Each row is a point. Any point is a mix of the corners, with weights that add up to 1. It lies inside the corners' shape when no weight is negative. Is each point inside? If not, which corners have a negative weight?
In the rows, 128 means zero.

Corners:
(1): [110 168 176]
(2): [121  68  77]
(3): [138 129 100]
(4): [150  89 118]
Points:
[125 124 156] => outside (3)
[122  76  84] => inside
[133 124 105] => inside
[136 123 101] => inside
[141 112 109] => inside
[145  93  81] => outside (1)

Corners:
(1): [145 185 104 131 109 173  97 131]
(2): [150 149 144 121 179 167 108 111]
(3): [ 92 141 131 103 149 110 191 118]
(4): [ 72 153  98 120 170  86 129  79]
(5): [116 186 166 153 132 161 190 131]
(6): [ 71 108  98 110 142 155 105  82]
(7): [ 92 130 155 126 150  95  91 161]
(8): [119 114 121 158 158 106 153 103]
(9): [139 106 166 118  90 174 149  78]
Points:
[122 122 124 129 144 141  79 103] => outside (3, 5)
[104 126 143 123 135 130 117 120] => inside
[119 133 142 124 126 154 132 121] => outside (4)
[162 166 199 129 119 159 147 177] => outside (4, 6, 8)

Corners:
(1): [171  73 103  71 173 121 189 144 165  74 113 104]
(2): [ 99 114 106 158 107 159  78 196 125 178 154 106]
(3): [157 126 142 108 135  85 174 151 135  64 131  95]
(4): [140 116 120  79 112 101 184 112 148 137 115  95]
(5): [170 131 146 163 100 189 112 166 136 154 179 130]
(6): [128 163 166  45 107 143  81 158 178 114 152 167]
(7): [155 145 114 110 173 106 175 107 187  94 104 118]
(8): [124 162 148 120 139 173 130 195 124 173 170 106]
(9): [116 116 133 102 128 154 189 117 161  71  82 122]
(10): [130 128 159 146 109 146 112 199 127 176 144 189]
(11): [142 147  99  67 142 117 177 105 123  64 123 149]
(12): [159 147 156 132 116 185  59 193 111 184 122 126]
(13): [132  93 154  88 173 115 151 100 145  93 124 125]
Points:
[127 126 126 108 112 132 162 164 133 116 154 125] => outside (7, 12, 13)
[124 117 143 100 149 105 171 150 159 103 135 104] => outside (5, 11, 12)
[141 115 118  93 165 125 170 128 142  80  97 101] => outside (4, 5, 6, 10)
[159 145 125 149 126 134 138 163 126 152 141 119] => outside (1, 6, 9, 13)
[128 129 128 114 120 148 119 159 141 130 141 127] => inside
[134 135 138 109 131 135 134 145 148 122 130 132] => outside (1)
[139 131 142  99 136 128 138 144 153 113 130 135] => inside
[141 134 144 100 143 131 145 150 143 100 119 146] => outside (2, 4, 5)

Corners:
(1): [154 110 150 116  68 119 146 151  84  99 117 144 136  78 103 138 143 166]
(2): [118 133 137 150 178  97 170 162 149 105 128 122 150  72 122 185  80 114]
(3): [143 154  81 151  69 124  89 110  73 156 149 157 129 136 156 105  55 214]
(4): [138 154  91 157 133  87 122  80  98 148  85 103 106 128 110 140 142 118]
(5): [139 138 147 167 133 151  82 175 151 131 187 102 141 119  65 154 114 170]
(6): [172 139 114 153  90 142 167 109 115 178  74 156 103 148 126 149 154 146]
(7): [121 140  82 103 100 130 154  99 125 138 125 160 124 143  72 133 141 166]
(8): [178 176  64  95 132 110 149 106 110 153 138 103  74 143 146 134 142 131]
(9): [104 102  75  94 134 146 105 140  77  91  59  90 118 168 155 154 138 151]
(10): [ 93 120 176 124  87 169 102 146 150  82  92 120  83 147  93 155 127 108]
(11): [176 116 148  93 122 132 151 141 159  56 106  83 145  91  81 136 148 167]
(12): [161 145 145 112 173 145  95 104  96 139 101 110 135  95 156 142 116 116]
(13): [151  97  71 148  82 144  99 114 140 136  80 101 113 115  91 158 107 124]
(14): [113 120  81 139 175 119 137 147 119 117 162 135 135 145 150  88 137 158]
(15): [188 105 105  69 181 103 154 153  81 144  88  78  87 101 143  98 126 186]
(16): [119 166 154  95  86  92 106 151 145 151 166 107 155 169 115 109 122 135]
(17): [103 139 117 120 158  98 118 159 138 159 156 152 131 103 160 118 150 202]
(18): [111 161 134 148 153 155 179 111 118 157  95  81 131  95 135 151 156 113]
(19): [106  97 175 156  95 129 173  95 142  98 176 113 148 125  98 205 122 113]
Points:
[142 145 109 118 119 118 129 126 122 137 127 113 114 130 124 136 130 142] => inside
[104 148  93 157  37 156 121  96 167 133 112 104 112 169  75 173 154 133] => outside (1, 2, 12, 14, 15)
[147 127 116 118 130 129 136 127 109 122 113 106 121 124 120 133 123 143] => outside (17)
[122 138  97 137 133 129 111 125 115 151 123 120 117 140 136 139 114 150] => outside (1, 11)

Corners:
(1): [116 143 160 136 126 126 106 190 134 157 131 137 110 132 114  45 126 135
 125 123]
(2): [183  74  78 139 133 168  60 103 140 153 137 100 191 124  77 107  97  85
  97 135]
(3): [136 125 102 171 161 127 224 114 133 136  32 131 135 122 141 124  82 152
 132 180]
(4): [114 163  73 153 148 115 150 102 138  76  94 165 166 123 121 141 111 125
 155 141]
(5): [107 151 130 118  64 157 123 137  74 195 147 157 117 166 128  84 175 138
 112 135]
(6): [128 144 135 102 131 127 154 137 149 197 180 147  99 144 141  64 172 115
 164 154]
(7): [124 121  97 130 183 173 121 107 134  98 139  93 182 129 119 111 111  25
 101 112]
(8): [145 182 113  94 114 108 132 178  74 217 137  87 123  95 160 107 176 135
 109 107]
(9): [125 169 148 136 158 106 194  71 105  92  91 132 147 104 109  98 117 136
 154 101]
(10): [114 162 150 160 128 129 126 119 125 155 138  88 131 154 130 132 170 148
 150 127]
(11): [125 112 140 122 125 143 183 169 102 176 219 131 109 159 140  82 188 136
 109 121]
(12): [157 130 145 130 174 104 153 135 147  54  92 149 156 111  80 163  99 108
 116 164]
(13): [ 93  87 133 160  65  96 131 129 127 190 188 107 110 113  88 102 139  88
 109  93]
(14): [104 157 134 155  92  92 117 118  88 122 178  90 149 145 155  82 138 139
 124 138]
(15): [ 94 122 101 116 174 168 141  89 145  49  71 158 149  52 189 161 118 128
 142 159]
(16): [208 101  85 152 140 130  80  83  88  77 117  66 139 151 141 119 104  76
 112 109]
(17): [125 157 126  67 141 148 184 128 161  79 116 127 140 101 146 148  85 159
 127 113]
(18): [ 58 107 121 115 121  68 133 139 126 207 160 149 147 157 132  86 150 126
 137 122]
(19): [134  99 133 136  93 131 149 154 108 128 135 114 132 149 109  97 142 106
 196 147]
(20): [125 127 128 107 144  93 206 112 177  70  94 128 169 116 139  94 153 140
 135 126]
(21): [ 93 121  55 103 150 133 140  97 107  97 121 131 109 110 103 118 120 126
 134 170]
Points:
[151 146 116 129  97 137 118 153 106 191 166 113 109 150 119 100 144 142
  97 135] => outside (7, 9, 15, 18, 19, 20)
[124 130 121 135 133 128 152 133 127 133 117 128 133 126 126 103 122 128
 131 138] => inside
[123 141 107 121 142 134 136 126 127 131 124 125 144 129 142 112 137 123
 118 138] => outside (9, 13, 19)
[133 133 127 135 130 121 151 134 125 146 130 122 142 132 119 103 135 116
 128 121] => outside (14, 15, 21)
[125 120 117 128 132 125 145 119 131 112 128 129 144 125 119 107 120 116
 127 134] => outside (8, 10)
[123 136 135 139 109 102 154 127 121 163 140 125 130 136 116  95 140 134
 122 119] => outside (7, 15, 19, 21)

Corners:
(1): [141 118 132 178 120 131 121 129 158  93 112 108 128 136 175 132 123 168
  91 155]
(2): [ 86  96 137 137 102 114 116 124 143 109 111 115  98 184 142 111 132 153
 104  72]
(3): [136 170 136 144 117 108 100 155 144 126  77 136 158 149 136 141  98 113
 108  75]
(4): [152 127 185 109 198 150 133 104  61 200 177 127 110  79 106 138 150 108
 117 122]
(5): [181 165 163 113 126 160  97 116  70 183 194 119 118 109 105 137 143 107
 144 152]
(6): [126  56 147 120 132 165 111 125 131  90 121 164  63 128 128 127  95 177
  96 100]
(7): [125 161 134 176 115 142 139 135 152 142  51 125 124 125 125 108  88 112
 111  91]
(8): [143 110  72 141 103 101 142 144 184  94  77 113 124 147 152 127 109 179
 140  70]
(9): [171  99 153 138 126 162  67 143 155 141 151  63 108 158 152 104 111 163
 112 116]
(10): [ 90 134  89 134 145  98 112 143 155  89 126 118  82 134 123 154 116 112
  72 120]
(11): [164 148 112 104 141 148 100  87 144 123 135 101 135 139 166 125 119 169
 103 135]
(12): [111 147 101 114  77 108 165 159 185   7 108  99  61 176 167 152 125 131
  98  83]
(13): [143 117 154 150 140 172  83  79 128 159 202 127  82 123 148 129 140 171
  93 108]
(14): [117 101 114 103 152 159 109 119  73  92 144 128 120  75 140 140 162 109
 152 125]
(15): [184 126 151 127 174 137  63  94  97 172 189 100  85 146 200 106 164 151
 113 174]
(16): [120 192 154 137 181 135 113 142  93 183 119 150 161  90 111 108 164 125
 167 150]
(17): [128  65 141 165 142 127 120  97 144  57 127 135 101 164 145  74 100 137
 128  91]
(18): [123 135 163  71 156 126 127  89 112  87 156 138  70  55  98 162 181 102
 106 135]
(19): [175 145 159 132 202 174 104 113  87 206 123 160 153  98  85 138 153  83
 153 149]
(20): [134 141 171 116 147 145 136 121 131 211 145 181 136  76 120 127 112  87
 143 107]
(21): [123 130 127 146 117 136 139 155 144 116 125 128 105 126 103  90 127 143
  37  90]
Points:
[130 130 139 121 138 139 123 120 118 119 129 137 110 112 125 139 130 123
 125 114] => outside (9, 15, 21)
[139 131 142 131 140 142 116 120 123 144 141 130 110 117 130 128 128 129
 116 114] => inside
[131 130 134 133 138 131 117 123 138 116 128 117 110 127 141 125 132 132
 107 113] => outside (5, 6)
[141 118 144 115 154 157 111 116 108 109 165 115  97 110 126 135 148 138
 110 135] => outside (2, 3, 7, 8, 15, 20)
[131 138 146 130 149 138 120 111 111 148 138 137 124 104 115 129 139 121
 119 115] => outside (6, 9, 12, 15)
[142 141 134 142 155 145 122 116 135 129 116 139 119 116 118 132 129 136
 107 116] => outside (2, 5, 9, 14, 15, 20)
[140 127 128 138 150 140 104 121 131 149 122 124 124 129 141 111 123 146
 118 111] => outside (1, 5, 12, 18)
[144 140 133 121 140 128 120 119 117 122 114 131 111 135 122 130 125 128
 130 118] => outside (1, 9, 13, 14, 20, 21)
[139 125 143 131 146 145 114 114 123 137 138 127 108 115 136 128 134 133
 123 127] => outside (3, 21)
